Each row is a point. The last column is the point's height on a tilted bowl or saddle (a function of degree 2), plus a little noise. Along how many of its main directions does it bend up, bend down or stay straight?

Points (18 x 4):
[[-68  -1 -35  23]
 [-24  17 -65  34]
 [-22  32  23  55]
 [-17  81 -28  38]
 [ 91 -29  24  33]
 [ 71 -14  29  29]
 [-76  15  19  84]
 [-58  42 -34  32]
 [ 40  38  25  37]
 [-25 -65 -76  35]
 [-14  53 -63  42]
 [ 37  19 -12  35]
 [-33 -47 -30  15]
 [ 66  40  26  37]
 [-65 -10  17  64]
 [-53 -27  20  55]
 [ 30  18 -49  55]
 [-44  -3 -80  32]]
Directions: 1 up, 0 down, 2 straight

Points (18 x 4):
[[ -40 -119  -17   45]
 [   0   32  115  -36]
 [ -20  -18    9   62]
 [  74  -15   24   22]
 [ -56   56  -46  -40]
 [ -77  -56  -12   54]
 [   0   19   28   17]
 [ -49  -31   35   46]
 [  50  -55    8   54]
 [ -34   28   14   -5]
 [  -4   50   28  -33]
 [  37  -63   27   66]
 [ -20   77  -51  -68]
 [   5   23  -14   20]
 [  16   20   89    1]
 [  51   20    4    1]
 [ -42  -33   14   61]
 [  12   -1  -34   52]]
Directions: 0 up, 2 down, 1 straight

Points (26 x 5):
[[-21  48 -47  25  26]
 [-62  20  16 110  83]
 [-23 -64  -2  18  -2]
 [  1 -22  -8  16  28]
 [-62  18  90 107 121]
 [ 66  80  -5  54 -45]
 [-47 -34 -57  20   3]
 [  7  17  -2  12  18]
 [-46  -1 -31 -55 -20]
 [-88  -5 -11 103  52]
 [-23  -2  40  40  35]
 [-37 -23  27  -2   2]
 [ 19  -5 -18   2  24]
 [ 56  56 -17  17 -18]
 [-60  81  27  15  82]
 [ 36  23 -16 -14   2]
 [ 90  38  37  51 -24]
 [  3 -37  -4 -65 -17]
 [  7  48 -91 -43   0]
 [ 17  54 -37  31  13]
 [-37 -29  29 -18  -9]
 [ -3  86 -31  64  20]
 [ 71  16  41 -23 -24]
 [ 41 -49  28  52  61]
 [-33  18 -41 -22   4]
 [ 31 -38 -20   6  49]]
Directions: 1 up, 1 down, 2 straight

Points (26 x 5):
[[  71  -38   16   11   29]
 [ -16   48   22  -29   43]
 [ -46    8    5   62  -39]
 [ -88   21  -65  -23  -52]
 [ 102  -13  -49    7   33]
 [  22  -51  -20   47   26]
 [  49  -58   58   31    9]
 [  32  -27   75   48  -63]
 [ -36  -71    2   -4   51]
 [  24  -65   25   17   56]
 [   7  -17   37   73  -64]
 [  26   53   34  -42   24]
 [ -35   22  -10   18    7]
 [  54    9   47   33  -53]
 [ -67   44 -121    1  -96]
 [  -4   -3   68   79 -104]
 [ -32   15   59  -34   31]
 [ -10  -12   -4   39  -10]
 [ -22  -12   10   30   -2]
 [  -2  -30   28   21   10]
 [  -7  -12   53   16   -3]
 [ -19   22   13   47  -19]
 [  30  -17    4  -32   26]
 [  32  -28  -29   -4   35]
 [ -38    9  -12   -3   14]
 [  -9  -22   32   17    9]]
Directions: 1 up, 2 down, 1 straight

Points (43 x 7):
[[ -21  -44  -42  -34   62   -6  -18]
 [ -47   29  -81   65   -7   25   14]
 [ -16   -3   26   27  -16   41   43]
 [ -17   -6   30    5   19   -5   23]
 [ -37   -8  -22   42    4   21   24]
 [  93   27   62    9   67   57  112]
 [ -57  -18   62  -28  -47   -6   35]
 [  23   24    9   -8   42  -45   49]
 [  24   -8   14    8  -10    2   17]
 [  16  -75   14  -33    4  -25   17]
 [  26  -84  -38   56    4    5   11]
 [  66   22  -32  -51  -11   43   63]
 [  53  -40   -8   33    8   47   42]
 [ -17    1   -3   -7  -66   11    1]
 [  70   81   -1   21   13   43   15]
 [  57   37   41  -21  -66  -91   34]
 [  40  -36   -5  -28   72  -26   12]
 [ -12  -33   -6   12   -5   59   37]
 [   1    7  -21   -5   69    8   44]
 [  -3  -13  -21  -26   13   33   22]
 [   4  -52  -26   48  -25  -53   52]
 [ -10   -4   18   49  -64  -40   42]
 [   5   13   -7  -22    6    1   19]
 [ -15  -15    6   18   13   -6   17]
 [   3  -66  -26  -12   46   26  -26]
 [  54 -104   -5  -17  -43  -31   96]
 [ -28   34   13  -43   60   31   83]
 [ -68    0    4  -60  -65   18   13]
 [  80   33   43   22  -32  -24  -13]
 [  52   10    8  -13   -6   29   31]
 [  -4   17  -24  -64  -63   46   31]
 [ -74  -37   46  -29   52    3  -15]
 [ -33   15   23  -48    5  -15   30]
 [  54  -39   28   39   14    4   34]
 [ -20   26   64   39   17  -26   60]
 [  27   24   90   66  -45  -24   48]
 [  20   12   86    6   26  -53   52]
 [ -23    7   26  -50   12   18   33]
 [  41   71   39    1  -45    9  -51]
 [  62    9  -20  -52  -54   64   75]
 [  11   -7  -18  -60  -13   16   40]
 [  -7 -121   22   62   12    0   27]
 [ -44  -16  -11   85  -20   -7   66]]
Directions: 3 up, 1 down, 2 straight

Points (47 x 7):
[[  -5   18   31   -7  -28   33   -1]
 [   1   -6   36  -57   -6   24  -23]
 [ -13   -6   33  -21   29    6  -15]
 [  53  -10   -4   31  -26   44  -24]
 [  11    9  -17   48   49  -96 -121]
 [  83   -1  -72  -13  -39    1 -116]
 [  23  -23   64  -19   35   29   -5]
 [ -21  -54   -1  -26  -52  -27  -18]
 [ -50  -30    4   -7   -4   -9  -21]
 [  -7  -68  -32   63   -2  -24  -56]
 [ -55   19  -36   37   12   10  -19]
 [   9   43   34    5    3  -26  -24]
 [  26  -26  -10  -15   21   14   -5]
 [ -12  -30   -7  -17  -63  -37  -16]
 [ -49  -12  -15   42   42   -4  -43]
 [  46   36  -60   16   35  -43  -87]
 [   5   22  -15    1    7  -24   -8]
 [   7   13   20   26  -20   15    2]
 [ -13  -18  -32  -20   40   -2  -23]
 [  51  -11   15   61   11   35  -13]
 [ -16   14  -60   26  -12  -15  -18]
 [ -13   38    3  -36    6    6  -11]
 [ -42  -70   18  -16   27   57  -76]
 [ -31   23   32  -36   46   -3  -52]
 [  -4    0  -52    2  -11   24  -11]
 [  44   -1   -4   22   -4   81  -19]
 [ -15    9   21  -26   33   20  -17]
 [   9  -26  -44  -37   56  -30  -43]
 [ -89   19  -17   29   -1   17  -37]
 [ -22    3  -24  -65   10   13  -34]
 [ -25   12   13   -1  -11   14   -1]
 [ -66  -19  -32  -38    8  -50  -32]
 [ -58   44   -4   27   15   -6  -38]
 [ -30  -21  -38  -49  -44  -40   -5]
 [ -16   54  -21   19  -20  -25  -21]
 [ -21   21   34  -50   20   30  -37]
 [ -72    0  -38   43   31   34  -42]
 [   6  -67   31  -10   -3    4  -13]
 [ -53  -25   -1   -7  -35   26  -23]
 [  22  -27   26  -77  -24  -47  -19]
 [  15  -33  -69  -20  -15   44  -65]
 [  35   27    3    5   18  -29  -17]
 [ -37   12  -48   43   40  -11  -44]
 [ -19  -37   15   18    8    5  -11]
 [ -30   48 -121   11  -17    5  -52]
 [  13    6  -13  -51  -19  -17   -7]
 [   8  -43   14   57  -15  -41  -50]]
Directions: 0 up, 4 down, 2 straight
